Every row gives one point. The ring and each string are closed loops that go straight from each point to the next, and from the last back to the first. Before rounding, they use only three directions, however many columns there are. Count how often each string passes through the ring. Passing back the other way cancels.

Ring (10 x 3):
[[ 10 -30  23]
 [ 21 -26  25]
 [ 29 -16  18]
 [ 19   1   0]
 [  5   8  -7]
 [-25  13 -11]
 [-38   8 -12]
 [-40  -8 -12]
 [-29 -22  -5]
 [-16 -29   5]]
String (29 x 3):
[[ 31 -31  11]
 [ 29 -39  23]
 [  8 -33  39]
 [ -4 -28  38]
 [ -1 -42  28]
 [  5 -47  -5]
 [ -6 -45  11]
 [-18 -30  36]
 [-13 -20  25]
 [ -2 -19  -2]
 [  7 -32  -3]
 [ 20 -45   9]
 [ 19 -33   7]
 [ 10 -21   7]
 [  0 -13  12]
 [ 23 -20  -2]
 [ 38 -19   2]
 [ 48 -16  -5]
 [ 24 -11  -6]
 [ 42  -7 -13]
 [ 39   1   1]
 [ 15   4  24]
 [ -4   0  29]
 [  4  -7   6]
 [ 38 -10 -15]
 [ 54 -13  -4]
 [ 42 -14  21]
 [ 49 -23  18]
 [ 39 -29  -2]]
Times through: 2
String (20 x 3):
[[ -9 -15  -4]
 [-14 -15  15]
 [-15 -25  37]
 [ 11 -45  35]
 [ 27 -40  19]
 [ 30 -31  -1]
 [ 11 -16   3]
 [ -5  -7  27]
 [  1 -10   3]
 [ 16  -8  -9]
 [  1  -1   7]
 [ -9   8  20]
 [-17  18  11]
 [-18   4   9]
 [-19   0  13]
 [-47  13  11]
 [-60   9 -21]
 [-54   1  11]
 [-28  -6  18]
 [-17 -14  -3]]
Times through: 1

Ring (8 x 4):
[[  7   9 -11 -31]
 [ -3  24  -3 -18]
 [ -7  29   4   1]
 [ -5  28  14  30]
 [  3  21  17  37]
 [ 12  11  13  29]
 [ 16   2   2   6]
 [ 13   1 -10 -22]]
String (28 x 4):
[[ -4  25  -8 -34]
 [-23   7 -30 -19]
 [-10   8 -15  -3]
 [ 17  44  33   5]
 [  5  47  29  11]
 [-15  39  11  19]
 [-26  10 -21   9]
 [ -8  16  -3  12]
 [ 15  40  37  33]
 [ 13  46  48  60]
 [ -2  26  21  53]
 [-14   6  -9  26]
 [  1  13   2  13]
 [ 31  30  43  35]
 [ 40  26  50  49]
 [ 22   7  18  31]
 [ 34  14  29  23]
 [ 23  18  20   9]
 [ -7  -6 -23  -4]
 [ -5  -8 -25  -9]
 [ -5   4 -15  -4]
 [ 29  17  17 -11]
 [ 31   8   5 -34]
 [ 10  -2 -20 -43]
 [-11  -4 -32 -29]
 [ -2   9 -12 -15]
 [ 20  27  16 -18]
 [ 24  39  20 -39]]
Times through: 4

Ring (9 x 6):
[[ 38  -7 -38 -28 -11 -18]
 [ 14 -12 -24 -30  -6  -1]
 [-15  -4   4 -23  -2  19]
 [-28   4  24 -11   0  24]
 [-23   9  37   7   1  15]
 [ -1  13  30  15  -2  -4]
 [ 24  19   9  10  -8 -20]
 [ 43  19 -15  -5 -14 -28]
 [ 49   6 -35 -21 -14 -27]]
String (25 x 6):
[[ -1  -8  13   1   1  -1]
 [-13 -19  19   1   6   6]
 [-42   1  23 -23   0  38]
 [-27  11   4 -37  -7  34]
 [  1  12  -4 -24  -9   9]
 [ 17 -20 -10  -9  -1 -11]
 [ 23 -26 -34 -32  -4  -8]
 [ 27 -11 -50 -52 -12  -2]
 [ 16   6 -24 -34 -12   1]
 [ 11  13 -18 -32 -13   5]
 [  9   0 -35 -52 -13  12]
 [  6 -26 -22 -31  -2   4]
 [  8 -20  -5 -10   1  -5]
 [ -2   3   3 -15  -5   7]
 [-15  17  13 -18  -7  19]
 [  0  -8  10  -2   0  -1]
 [-16 -14  31  12   7   5]
 [-38  18  60  19   3  22]
 [-28  39  51  10  -5  20]
 [  2  16  12  -5  -7   1]
 [ 12 -13  11  10   2 -14]
 [  4   5  15   4  -3  -5]
 [ -5  19  23   2  -5   4]
 [-29  26  50  13  -1  18]
 [ -9  21  18  -8  -7  11]]
Times through: 2
String (26 x 6):
[[ -6  -7  21   6   2   1]
 [ -9  18  16  -9  -6  11]
 [-49  35  48  -9  -5  42]
 [-51  15  44  -9   1  41]
 [-23 -14  21  -7   4  17]
 [ -7 -20   5 -10   3   6]
 [-18  -8  -5 -35  -3  24]
 [ -1   7 -17 -40 -11  16]
 [ 12   6 -13 -24  -9   0]
 [ 25 -16 -19 -14  -4 -15]
 [ 17   1  -8 -13  -7  -8]
 [ 38  19 -41 -40 -20 -11]
 [ 55   3 -54 -37 -18 -26]
 [ 46  16 -46 -39 -20 -17]
 [ 36  19 -38 -38 -19 -10]
 [ 31  15 -36 -38 -17  -7]
 [ 20  -1 -17 -20  -8  -7]
 [ 22 -23 -20 -16  -2 -13]
 [  8 -27 -23 -30  -1   2]
 [-21  -9  -6 -38  -3  28]
 [-11 -25   7 -10   5   8]
 [-15 -18  16  -4   5   9]
 [-54  13  48  -7   2  43]
 [-47  33  46  -8  -4  40]
 [-50  20  58   6   2  35]
 [-14 -16  32  15   8   2]]
Times through: 0
